Every row gives one point. The points of each table are mixes of a few directions, plus a little noise. How many directions does each table use, and how many do they share? Where both have some left over, give the other angles between the two spaces (their principal angles), to ten degrees, smallest first.
In the rows, zero is written as 128.

First (5 x 2)
[[ 59 177]
 [128 128]
 [110 141]
 [215  67]
 [128 128]]
Second (4 x 2)
[[ 71 168]
 [197  80]
 [ 90 157]
 [156 108]]
Directions: first 1, second 1, shared 1

First (6 x 3)
[[121 105  66]
 [127 110 162]
 [137 189 126]
 [127  99 172]
 [141 182 205]
 [115  82  37]]
Second (5 x 3)
[[131 123 192]
 [122 139   7]
 [129 127 131]
 [127 131  99]
 [132 121 212]]
Directions: first 2, second 1, shared 1

First (8 x 6)
[[128  62 134 189 186 103]
 [127 222 120  41  47 163]
 [129  38 135 211 206  94]
 [127  73 132 179 175 107]
 [128 185 123  75  77 150]
 [127 185 122  76  79 149]
 [128  97 130 155 154 116]
 [129 161 125  97 100 140]]
Second (7 x 6)
[[144 149 156 151  99 127]
 [135  87 227 134  80 133]
 [107 169 119  39  82 154]
 [133  85 131 172 167 114]
 [ 73 161  42  96 165  97]
 [143 139 190 143  77 131]
 [161 106  30 160 228 141]]
Directions: first 1, second 4, shared 1

First (9 x 8)
[[130 128 128 127 130 124 130 124]
 [133 127 127 125 131 118 133 120]
 [135 126 126 124 132 114 135 116]
 [140 125 125 121 135 104 140 109]
 [109 133 133 141 116 168 107 159]
 [164 118 119 105 150  52 167  69]
 [162 119 120 106 149  56 165  73]
 [109 133 133 140 116 168 107 160]
 [ 70 144 142 165  92 249  66 222]]
Second (8 x 8)
[[179  80 165 100 136 145 145  97]
 [192 156  86 121 150 136 116  78]
 [ 92 126 136 128 123  93 139 194]
 [122 151  69 122 129  88 151 110]
 [117 156 177 160 150  96  87 128]
 [118 125  94 119 112 145 144 141]
 [ 61  87 135 133  81 180 152  99]
 [142 142 162 140 143 142  90 179]]
Directions: first 1, second 5, shared 1

First (9 x 9)
[[ 62 172 115 151  96  78  82  56 161]
 [113 112 120 182 152  87 117  90 190]
 [181  75 138 145 169 141 158 168 142]
 [103 156 146 129  35  62  56  93 129]
 [119 138 104 106 189 192 182 142 108]
 [151 153 167  57   7 122  81 167  44]
 [152 103 119 130 188 166 174 154 131]
 [ 93 168 112  98 127 155 136 114 101]
 [178  74 132 150 187 148 168 166 148]]
Second (9 x 9)
[[123 173  67 113 198 143 118  65 158]
 [203 145  30  98 201 171 157  80 115]
 [114  89 121 189 170 125 173 123 166]
 [ 71 101 199 169  85  95 122 165 147]
 [130 160 143  65 189 178 113 159 126]
 [151 125  81 144 136 123 144  92 129]
 [ 80 125 193 130 112 120 111 168 140]
 [105  98 203 149  13  82 109 176 100]
 [175 137 114  95  49 114 106 125  70]]
Directions: first 3, second 4, shared 2; angles 50

First (10 x 11)
[[ 59 173 185 151 130 105 133 113 131   7 135]
 [108 141 145 135 129 121 130 124 129  92 130]
 [154 111 106 119 127 137 126 134 127 174 126]
 [186  90  80 109 126 148 124 140 125 229 122]
 [112 138 141 133 128 123 129 125 129 101 130]
 [129 127 127 128 128 128 128 128 128 130 128]
 [130 127 126 127 128 129 128 129 128 131 128]
 [153 112 107 120 127 137 126 133 127 172 126]
 [ 93 150 157 139 129 116 131 121 130  68 131]
 [155 111 106 119 127 137 126 134 127 175 125]]
Second (10 x 11)
[[ 95 143 151 139 143 123 135  99 117  83 139]
 [174 113  99 113  92 127 111 194 160 178 101]
 [170  94  90 114 141 149 130 115 113 215 132]
 [ 96 155 159 140 114 110 125 144 143  59 121]
 [126 144 139 129  95 111 116 181 160  95 107]
 [129 121 123 128 143 135 134 104 113 143 138]
 [136 113 115 125 151 142 136  94 105 162 141]
 [128 140 135 129 102 116 118 169 154 106 111]
 [120 121 127 130 156 139 139  81 101 138 146]
 [105 136 143 135 145 127 135  98 113 102 140]]
Directions: first 1, second 2, shared 1

First (10 x 14)
[[136  97 125 172 185 159  22 130 126 120 157 194 123  35]
 [ 95 138 193 157 125  98 132 164 128 118 118 114 115  86]
 [127 138 125 110 107 118 168 125 128 131 118 104 131 166]
 [157 115  72 110 139 158 108  98 128 135 142 150 139 150]
 [111 111 174 186 172 131  45 156 127 113 144 171 114  21]
 [ 93 122 206 189 157 110  70 174 127 111 132 149 109  21]
 [134 117 120 141 148 141  91 125 127 126 139 152 128 101]
 [138 153  94  66  73 113 232 106 130 141 105  69 141 246]
 [136 143 103  87  91 119 197 112 129 137 114  91 136 207]
 [153 143  67  62  84 131 214  91 129 144 114  86 145 249]]
Second (10 x 14)
[[118 111  41 120  94 119  79  66  83  66 124 102  80 233]
 [124 109 175 133 142  73 144 121 135 117 114 103 149 158]
 [137 111 215 182  88 204 200 243 157 164  71  94 166  18]
 [124 156 107 104 155 148 114 127 139 153 154 177 124  93]
 [107 137  73 117 109 198 106 151 118 118 109 147 102 114]
 [107 151 104  86 176 114 100 107 138 134 150 179 124 131]
 [135 164 135 103 172 132 127 132 151 175 170 187 140  65]
 [172 128 153 147 128  72 141  87 124 146 176 111 138 137]
 [205  93 139 200  49  90 156  84  91 118 155  34 119 172]
 [ 50 117 137  87 167 132 113 163 146  89  58 146 137 158]]
Directions: first 2, second 4, shared 0; angles 40, 60

First (9 x 18)
[[ 85 158 130 178 113 146 153  92 188 106  69 102 108  21 139 149  70 129]
 [141 157 230 124  80  37 134 124  56 149 201  96 134 180 184  38 133  38]
 [114 115  95 144 148 164  73 126 119 128 168 124 147 111 180 180 161 123]
 [ 89 128 135  68 154  85 101 155 123 121 132 175 108 184  96  90 190 162]
 [145 111 113 110 114 141 166 113 131 133  71 118 164  85 131 137  78 131]
 [154 100 128  47 113  86 189 145 117 134  47 158 159 169  57  73 103 169]
 [166 117 133 134 110 129 152 126 113 137 125 112 146 138 124 121 102 115]
 [122 156  76 138 234 234  44 148 151 126 223 192  23 158 119 216 230 140]
 [139 114 113 208  84 131 140 120 155 116 113  73 160 103 119 145  86 145]]
Second (8 x 18)
[[132 115 119  13  91 126 117 149 108  82 111 158 162 131 195 124 203 156]
 [181 162 175 139 163 136 149 104  81 173 136  94 107 126 139 110  80  24]
 [161 186 206 146 170  97 132 109  79 166 129  71  90 144 124  74  96   7]
 [122 153 159 169 150 103 122 122 126 142 130  99 103 140 100 102 110  92]
 [145 110 103 140 126 162 144 120 132 141 136 141 138 112 129 159 103 138]
 [126  59  42  13  62 182 131 152 145  72 118 209 197 103 199 191 197 247]
 [ 86  93  74 208 121 144 125 132 190 126 139 147 129 119  72 168 104 213]
 [ 73 146 147 196 141  76 102 137 163 121 126 103  98 150  66  96 132 147]]
Directions: first 6, second 3, shared 1; angles 30, 40

First (11 x 20)
[[ 47  73 106 129 154 104 190 116 145  72  87 120 167 133 132 130 135  77
  220 133]
 [194 150 184 163 115 129  72  88 156 129 177 176 140  60 100 125 125 116
  154 149]
 [106 157 100 150 130 144 118 112 155 123  95 101 132 119 175 127 145 155
  116 101]
 [138  32 122  68 125  58 141 155  99 161 168 225 172 210  95 154  94  53
  196 138]
 [146 169 113 165 111 155 125 104 157  95 112  61 118  90 194 171 162 130
  141 145]
 [203 142 186 106 114 133  89 153  85 177 191 171  93 126  54 106 101 149
   60 146]
 [132 159 132 161 123 149 120 103 154 104 117  96 125  85 152 134 147 138
  134 132]
 [ 99 119 122 117 136 135 172 146 108 104 109  85 110 137 119 127 132 125
  124 143]
 [112 111  92  71 128 121 146 186  77 176 119 123 103 217 128 125 109 154
   57 103]
 [124 133 131 103 133 134 127 155  99 157 129 133 106 154 101 100 112 159
   70 114]
 [107 162 125 170 137 147 107  90 172 110 101 115 143  79 157 109 144 151
  137 104]]
Second (8 x 20)
[[154 134 113 161 131 148  89  93 180 202 126 169 171 127 116 123 126 173
   97 130]
 [155 127 105 177 153 157 101  86 209 249 109 176 172 133 116 127 144 200
   93 135]
 [120 105 119 150 158 130 143 123 170 186 107 153 126 145 118 139 143 149
  140 136]
 [114 147 142  88 127 120 180 164  62  46 126  50  81 112 161 124 149 101
  136 124]
 [122 147 145  90  97 115 134 151  60  32 150  83 107 112 144 120 114  83
  133 119]
 [147 169 147  89  53 120  72 130  49   9 182 106 147  98 135 106  76  75
  108 109]
 [109 106 127 132 156 121 163 141 141 147 108 126 104 143 127 140 147 128
  152 135]
 [104  90 127 139 149 113 142 135 154 154 116 161 115 154 108 146 126 115
  166 135]]
Directions: first 5, second 3, shared 0; angles 30, 30, 70

First (11 x 32)
[[142  96 125  96  67 200 145  91 155 114  88 150 175 139  77 156 152 134
  148 126 183  76  63  97 114  53  84 110 135 114 132 162]
 [110  97 158 130 110 236 179 182 136 156 105 115 112 205 123 113 106 110
  151 124 115 130  74 100  94 113 133 132 222 169 145  67]
 [133 212 108 152 211  27  39 155  87 148 182 113  46 131 181 129 126 139
  116 148  81 196 249 177 177 218 192 187  78 133 113 148]
 [139  79 142  78 192 159 197 133 176  74 138 110 175 129 114  93 130  41
   50 136  68 151 102 158 107 132 184 104 147 138 139 171]
 [123  76 142 114 132 135 196 118 155  94 123 123 183  93 120  99 119  90
   89 117 107 118  84 130 103 113 124  82 141 124 136 123]
 [126 141 114 151  90  72 101  94 111 133 125 142 139  77 131 142 133 170
  148 118 166 102 138 119 139 117  84 116  84 101 120 124]
 [128 143 120 139 107 112 104 117 116 139 126 135 121 120 128 141 131 156
  149 126 150 117 137 122 136 123 108 132 112 119 122 127]
 [120 117 136 139  75 177 137 133 124 151 103 136 128 151 115 139 124 153
  168 120 161 101  89  97 115  95  91 124 159 134 133  95]
 [144  98 141  72 185 212 173 154 171  98 128 112 139 190 108 115 136  52
   80 147  79 157 105 147 112 125 194 138 172 154 139 174]
 [115 156 117 174  77  68  87 110  91 158 125 143 112  89 144 144 123 193
  175 115 173 104 146 110 142 128  74 125  96 110 119  89]
 [127 194 105 165 158   9  49 124  84 147 165 128  78  86 170 134 127 170
  133 132 121 156 221 156 168 188 138 157  61 112 111 130]]
Second (9 x 32)
[[100 149  70 111 155 224  46  44  99 215 212 134 212 137 128 151 118  85
  107  99 138 156 208  72 147  64 149  83  46 160  98  89]
 [133 113 118 130 125 129 136 124 118 152 130 120 147 138 138 122 128 108
  121 119 140 135 157 127 101 104 131 135 107 150 111 114]
 [156  97 171 145 101  43 207 200 144  73  54 116  71 128 137 102 137 148
  141 146 130 109  82 177  87 164 112 174 181 120 139 150]
 [111 148 104 117 144 178  80  86 118 158 172 136 160 127 121 143 123 117
  121 118 126 138 152  99 155 109 137 100  98 131 123 116]
 [130 128 135 129 126 118 135 137 133 116 119 129 117 126 127 126 129 135
  131 132 126 124 116 133 130 138 125 131 139 122 134 133]
 [156 109 190 145  99  28 212 216 160  35  40 123  39 116 126 105 139 175
  151 159 116  98  42 185 112 197 106 175 215  92 162 170]
 [144 119 163 138 112  72 174 177 147  75  80 126  77 120 125 116 134 157
  142 146 120 111  78 159 122 169 116 152 178 105 149 153]
 [ 88 179  79 104 165 236  20  38 113 182 224 149 188 121 110 164 117 117
  116 112 119 148 167  65 198  98 146  63  75 122 125 109]
 [135 111 122 131 124 122 143 130 120 146 122 119 141 137 139 120 129 111
  122 121 140 134 150 132  99 109 130 138 113 149 113 117]]
Directions: first 4, second 2, shared 0; angles 70, 90

First (8 x 32)
[[145  96 127 107 148 103 139 153 144 139 137 101 135 142 134  95 127 149
  144 131  94 148 121 126 104 130 156 138 130 125 122 123]
 [156  77 127  95 159  88 145 167 154 146 142  85 140 150 137  76 127 162
  155 134  74 161 117 126  90 131 170 144 131 123 120 120]
 [120 141 128 137 120 138 124 118 122 123 125 139 125 122 126 142 129 119
  120 127 142 120 131 130 138 127 117 123 127 129 130 131]
 [181  29 125  63 189  52 161 202 175 161 154  46 151 170 146  29 126 194
  180 139  25 189 106 124  57 134 209 159 134 118 112 112]
 [ 93 193 130 170  87 178 106  78  96 107 111 182 113 100 117 194 130  85
   93 120 197  87 142 130 175 124  74 107 125 135 139 139]
 [ 97 187 130 166  92 173 108  84 100 108 113 177 115 103 118 186 129  89
   96 121 190  92 141 129 171 124  81 111 125 134 137 137]
 [102 176 129 159 100 164 112  92 105 112 115 167 117 107 120 176 129  96
  103 123 178  98 139 129 161 126  89 113 126 134 135 135]
 [128 127 128 128 129 126 128 130 130 129 128 127 128 130 128 127 128 128
  129 127 127 130 128 129 127 127 129 129 128 128 128 129]]
Second (9 x 32)
[[ 91 147 121  99  95 163 153 153 117  84 154  81 124 112  74 169  92 168
  142 104 115 139 166  89 100 155 137 142 109 151 170 105]
 [ 83 139 162 123 139 145  74 249 144  94 192 115 181 163  74 132 116 132
   68  38  84  20  62 131 156 214 143  95  81 201 198  77]
 [149 108 115 119 141 122 130 135 132 118 132 136 134 117 124 139 145 121
  133 119 150 119 126 114 134 137 127 120 143 101 131 122]
 [117 126 138 146 120 123 133 132 125 141 124 137 128 138 146 117 126 121
  122 139 113 124 112 160 134 126 123 136 120 145 122 139]
 [141 130 139 157 138 108 116  93 129 170 102 156 120 145 174  91 141 106
  121 162 123 138 110 168 140  93 121 130 134 127  90 154]
 [139 125 146 170 139  99 115  96 131 182  97 168 123 154 190  80 145  96
  113 168 116 131  93 191 149  90 119 131 131 135  82 162]
 [135 177 113  68 139 161  98 102 136  95 138  79 115 106  57 150 105 170
  136  99 145 155 193  18  88 123 154 110 130 114 149  93]
 [157 103 105 133 126 114 163  84 120 139 101 142 109 108 158 133 145 118
  159 166 159 169 150 133 123  99 116 142 158  81  97 152]
 [140  97 109 138 115 117 172 109 117 131 112 137 115 110 154 141 139 121
  156 157 147 155 140 148 128 115 114 148 148  98 111 149]]
Directions: first 1, second 4, shared 0; angles 90

First (8 x 32)
[[105 132 113 118 159  86 141  54 112 158 157 149 137  95 155 107 137 122
  115 143 147 103 158 122  86 143  96 110 117 122 159  97]
 [142 110 100 113 154 157 132 111 135 131 129 136 101 140 101 154 124  65
  171 138 136 111 126 103 116 132 149 121 128  91 130 145]
 [140 109 130 139 124 163 149 178 164 132 137 145 118 146  95 166 104  78
  148 128 130 126 112 117 129 125 164 133 130  99 133 166]
 [114 137  97 113 167 167  94  89  83  94  81 100 118 148 118 106 149 142
  181 127 120 134 133 109 139 127 118 137 143 125 109  98]
 [172 122 152 119  71 138 118 181 171 122 138 124  93 143 107 163 117 128
  106 139 113 125 109 148 158 117 181 142 116 145 103 177]
 [ 90 141 119 113 157 135 123  72 133 137 153 161 108 117 120 113 128 150
  134 173 133  87 165 126  99 139 148 154 114 138 151 109]
 [141 136 150 137  94  64 130 132 112 139 132 108 161 103 176 106 141 164
   71 101 128 152 122 152 136 125  81 102 126 155 122 113]
 [120 136 163 172  98 115 136 207 114 111  97 100 189 133 153 110 125 176
   98  74 116 187  99 146 162 115  88 124 150 149 116 119]]
Second (9 x 32)
[[123 110 117 149 106 155 169 178 169 130 145 158 146 155 116 162 125 138
  132 131 128 147 124 131 173 131 144 122 153 159 113 144]
 [120 124 108 123 129 122 134  99 131 145 143 143 133 128 134 136 146 139
  130 132 134 124 143 128 136 137 119 110 135 147 125 114]
 [104 153 141 121 120 156  37 117 114 157  96  98 135 146  83 159 167 188
  174  60 111 117 147 149 125 134 124 116 108 119 135 106]
 [152 119 146 137 133 118 168 162 128  94 127 128 117 117 148  98  88  81
   97 161 128 139 100 114 116 113 141 156 131 111 129 155]
 [149 119 127 123 144  95 169 112 116 104 137 133 114 105 163  87 103  83
   92 172 137 125 116 111 106 122 123 141 127 116 131 138]
 [108 167 155 112 131 146   7 103  90 152  82  75 123 131  84 140 165 184
  176  51 105 109 144 148  99 129 119 126  88  98 144 101]
 [134 110  94 119 138  95 189  87 137 130 163 161 128 114 164 114 126 105
  101 176 148 125 140 116 135 137 112 113 144 152 122 123]
 [127 148 146 115 138 123  70 100  96 130 102  96 117 118 119 115 139 138
  142 101 118 115 134 132  96 125 119 133 102 101 140 113]
 [138 100 122 154 111 143 211 192 171 106 153 165 138 144 139 137  94  97
  102 168 137 153 106 120 166 124 152 138 162 151 112 163]]
Directions: first 5, second 3, shared 1; angles 60, 80

First (10 x 32)
[[126 126 126 138 132 139 124 125 119 134 118 111 143 129 144 119 126 124
  130 128 130 135 132 102 137 121 119 127 120 131 132 141]
 [122 124 123 156 134 159 116 117 101 150 103  80 171 132 169 105 122 118
  134 128 136 146 141  59 151 107 103 126 107 137 139 164]
 [128 129 128 127 127 126 128 128 129 128 129 130 126 128 126 129 129 130
  127 128 128 127 127 132 127 129 129 128 129 128 127 127]
 [133 131 132 107 123 105 137 137 148 111 149 164  96 126  96 146 134 137
  124 128 122 114 120 182 111 145 148 130 145 121 119 101]
 [140 133 137  81 115  75 149 147 172  90 174 210  53 123  55 169 140 147
  118 129 115  96 106 249  89 166 171 133 166 112 108  65]
 [128 128 128 127 128 127 128 129 129 128 129 130 127 128 127 129 129 129
  128 128 128 127 129 131 127 129 129 128 129 128 128 126]
 [121 125 123 154 135 157 117 117 103 148 104  85 168 131 168 106 122 118
  134 128 135 145 139  63 149 108 105 126 107 137 138 163]
 [123 126 125 151 133 153 119 120 107 147 107  90 163 130 162 108 122 120
  133 127 134 143 138  72 146 110 107 126 110 135 137 157]
 [128 127 127 132 129 132 126 126 125 131 125 122 134 128 134 125 128 126
  128 128 129 130 130 119 130 125 125 128 125 129 130 133]
 [133 130 131 111 125 109 135 135 144 114 144 157 101 126 101 143 132 135
  124 128 123 116 120 171 113 142 144 131 142 122 121 105]]
Second (8 x 32)
[[130 116  94 120 159 101 115 117 131 139 104 128 159 145 121 116 126 132
  142 111 120 128 132  96 136  73 126 126  88 135 173 128]
 [124 116 149 114  98 122 119 128 109 117 132 117  86 121 133 129 150 114
   99 156 149 126 133 139 115 162 123 118 140 115 113 146]
 [133 134 137 163 125 149 168 162 142 129 153 109 123 107 135 133 109 110
  133 136 119 126 117 156 122 147 129 124 179 140  96 118]
 [121 124 128 122 126 135  99 103 106 137 108 115 143 139 148 115 140 128
  120 127 140 136 142  83 140 121 116 131  98 122 144 156]
 [136 112  97  81 146  64 121 123 141 114 109 164 116 143  81 131 133 152
  136 123 125 119 122 152 116  84 139 114  88 127 168  97]
 [126 150 130 158 146 164 132 123 148 143 150 140 161 131 143 135 116 127
  142  97 104 125 127 119 141 135 141 160 147 132 119 126]
 [125 139 130 171 145 165 133 130 144 149 157 118 154 126 156 130 124 103
  132 106 107 121 132 111 136 140 135 156 162 132 117 143]
 [129 133 158  95  80 123 138 136 105  95 111 135  82 112 107 135 125 158
  119 167 159 143 119 168 119 165 116  97 124 122  96 109]]
Directions: first 1, second 5, shared 1

First (9 x 32)
[[119 117  82   7 188  66  43 179 192 123 160  95 140  81  86 122 209 116
  183  54 159 148 138 158 136  77  68 122  93 139 191 130]
 [127 127  88  98 124 100 109 144 163 138 120 154 122 124 119 118 154 131
  105 106 164 127 143 166 149 107 143 141 129  87 152 119]
 [133 120 151 182 122 138 150 102 117 137 115  98 177 125  92 108 110 111
  143 136  98  95 136  77 144 166  97 159 159 143  97 115]
 [112 121 126 161 109 136 140 114 125 164 140 168 106 169 148 132  95 153
   89 178 154 137 165 110 143 125 191 143 133  71 103  94]
 [125 131  89 148  80 143 158 133 120  89 105 116 170 143 123 113 128 116
  128 116 112 114  94 141 113 145  74 125 158 140 128 150]
 [127 133 195 108 164 132 104 134  99 120 145  93  89 105 162 159 116 128
  148 147 109 147 136  89  91 114 132  98  93 178 118 134]
 [120 133 125 132 111 156 151 129 102 102 140 123 123 147 154 142 111 134
  141 141 108 149  92 133  95 132 112  96 123 157 125 152]
 [142 125 112 162 131 139 156  90 135 174 134 198 116 154 115 124 118 150
  107 134 139 132 121 168 174 145 203 147 134  74 128 113]
 [144 143 180 152 121 138 138 125  97 108  92 107 111 101 153 136 108 115
  109 139 106 103 126 107 106 139 130 122 132 163 109 140]]
Second (8 x 32)
[[122 213 149 177 132 133 166 149  58  13 164 116 157 155 167 163  76 121
  158 176 210 106 134 100  90 117 173  83 122 150 110 174]
 [155 101  91 144 113 133 148  96 161 170  86 158 157 115  74  89 158 120
  116  77  86 106  93 180 175 165 108 165 162 110 143 125]
 [150 115 113 137 106 120 135 116 151 146  73 140 138 105 102 101 151 113
   96  92 105  96 116 161 154 149 113 161 156 115 136 124]
 [101  89 143 139 153 178 146  88 106 182 200 140 114 177 137 149  97 163
  176 167  75 197 100 102 122 147 137 104 100 140 114 116]
 [125 155 137 105 128  95 100 170 131  85 112 105 117 105 149 136 134 115
  108 129 175 109 167 116 109  94 127 121 121 127 131 132]
 [129 116  88  83 137  95  94 148 173 139 123 129 141 109  94 109 172 122
  132  86 146 123 135 155 151 113 104 146 129 110 158 121]
 [120 124 160  99 125 113  96 154 131 130 112 104  90 108 160 136 127 127
   99 144 130 130 165  99 102 102 125 125 117 135 120 115]
 [118 109 148 141 132 157 140 106 113 156 154 132 114 150 142 138 109 144
  141 153  94 156 117 111 121 138 134 117 117 137 114 120]]
Directions: first 6, second 4, shared 3; angles 70

First (8 x 32)
[[158 104  62 184 129 109 179 135 119 176 126 141 155 106 104 108 117 131
   94 137  80 130 141 155 114 101 148 151  79 171 134  71]
 [142 169 233  77 104 135  52 142  89  77 146 147  87 129 166 191 115 108
  236 139 173 187 133 136  89 155 190 105 200  66 118 212]
 [179 105  64 197 121 101 179 145  99 185 131 155 155  93 104 119 106 125
  115 147  70 152 150 173  92  96 181 156  77 172 133  69]
 [105 143 169  90 129 142  96 121 138  96 128 117 111 145 143 139 137 127
  145 120 160 122 118 107 141 146 109 112 160 101 124 165]
 [ 65 135 153  74 146 155 104 103 177  87 117  89 115 166 138 110 158 140
   95 102 173  75 102  75 185 152  41 107 153 106 126 157]
 [103 119 108 123 141 135 141 116 155 128 119 110 135 141 121 105 142 137
   88 116 131  94 118 108 158 129  82 127 117 137 130 115]
 [131 119 105 143 131 124 145 128 131 142 126 128 137 124 120 117 128 131
  110 128 115 121 129 132 130 120 124 135 111 142 130 109]
 [141 129 129 136 123 123 128 134 116 133 131 136 128 121 128 135 121 125
  140 134 122 142 133 139 115 125 148 131 127 129 128 127]]
Second (9 x 32)
[[104 147  94 135 138 142 161 136 123 119 107 119 123 127 137  92 120 142
  114 153 110 127 129 137 118 115  90 114  86 159 127 141]
 [163 156 249  80 100 124  36 139  89  89 160 157  93 124 157 213 117  98
  244 126 179 191 135 136  92 159 220 116 222  50 118 198]
 [112 130  89 140 137 135 160 128 135 133 113 119 134 128 126  97 127 140
   99 138 111 115 127 129 132 117  96 125  94 155 129 117]
 [116 116  83 147 139 128 162 123 143 144 116 118 143 130 115  97 133 138
   83 127 110 104 126 125 143 116  95 134  94 156 132  99]
 [104 151  96 136 137 142 160 137 120 117 106 119 121 128 138  92 119 142
  119 155 111 129 129 138 117 116  90 113  85 158 127 146]
 [163 140 227  90 103 119  50 133 103 103 161 150 105 126 146 202 123 102
  215 116 171 173 132 129 105 155 208 125 211  60 123 172]
 [149 103 150 125 121 113 103 116 139 143 148 133 138 128 114 156 138 115
  128 102 140 121 125 117 143 137 158 145 162 104 130 104]
 [129 103  98 145 135 121 147 118 149 152 128 121 147 129 109 115 138 131
   85 112 118 102 124 118 151 122 113 143 115 141 132  87]
 [112 109  66 154 144 128 176 121 151 152 114 114 149 129 109  87 135 143
   65 124 103  92 124 123 152 114  84 138  82 167 133  85]]
Directions: first 2, second 2, shared 1; angles 90

First (11 x 32)
[[142 110  94 111 150 131 134 139 124 189 118  92 132 178 119 106 140 129
  139  92 121 152 116 121  88  79 116 118 103 145 108 144]
 [110 159 168 153  85 128 127 116  97  42 127 190 107  41 146 155 122 111
  105 162 142 101 155 140 184 219 139 105 209  91 136 118]
 [111 135 142 139 118 113 143 135 130  76 146 144 136  96 129 120 112 121
  133 150 123 113 122 134 134 164 148 138 121 131 141 109]
 [121 117  82 115 131 114 179 170  78 153 129 102 133 151 114  65 140  94
  147  74 108 154 110 124  57 131 139  79 128 148  97 149]
 [129 133 152 135 128 132 106 109 159 110 132 139 130 112 134 156 118 145
  120 158 135 114 133 130 162 128 126 159 118 121 147 113]
 [147 113  92 108 147 136 129 136 115 203 110  92 124 183 120 111 151 126
  134  81 126 157 125 118  90  79 110 104 122 140  99 154]
 [122 118  93 118 133 116 167 161  91 144 130 109 133 147 117  83 134 103
  143  89 113 147 112 127  74 130 138  93 123 147 106 140]
 [111 116 131 134 148 101 150 144 170  93 165 110 164 133 117 105  96 140
  156 154 106 115  94 131 104 117 158 185  36 161 162  95]
 [140 118 156 131 158 135  81  94 216 141 138 113 148 156 128 173 111 181
  130 175 134 112 125 124 165  67 119 214  49 137 170 103]
 [142 140 116 122 104 152 118 121  68 168  90 146  90 122 138 137 164 105
  102  86 146 147 161 125 136 148  99  52 231  98  86 167]
 [131 149 183 147 111 146  77  84 161  87 121 172 114  82 148 198 122 154
   99 182 153  97 160 134 214 150 115 159 165  94 155 112]]
Second (8 x 32)
[[129 159 128 122 104 138 224 175 102 124  94 146 134 149 141 105 132 147
  134 105  68 153 119 148 127 186 115 111 206 130 152 129]
 [124 113 140 131 135 124  76 101 155 137 149 116 125 108 117 143 118 134
  129 148 154 115 134 118 132  95 126 141  84 126 116 128]
 [157 123  69 157 136 126  79  97  59  96  91 180 114 135 157 157 197  57
  102  92 167 121 128 120 128 110 163  93 140 135  99 151]
 [130 118 121 131 136 121  96 115 129 127 139 124 126 125 126 134 128 115
  127 133 149 120 131 121 125 108 137 131 101 127 120 127]
 [102 115 223 150  98 179  84  66 214 168  93 139 123  37 108 184 115 249
  147 171 118 125 134 146 187  89  57 136 128 108 112 152]
 [116 125 153 119 128 127 129 130 160 142 148 106 133 120 113 119 101 154
  140 147 123 125 129 129 128 125 115 142 109 125 135 120]
 [148 137  46  98 159  74 170 191  59  97 175 103 133 215 138  70 128  20
  116  96 139 128 124 110  69 164 194 127 114 147 146  98]
 [120 137 145 117 121 126 166 149 143 135 134 114 134 132 120 112 110 151
  136 135 105 134 125 137 127 148 115 135 140 128 141 119]]
Directions: first 3, second 3, shared 0; angles 40, 40, 80
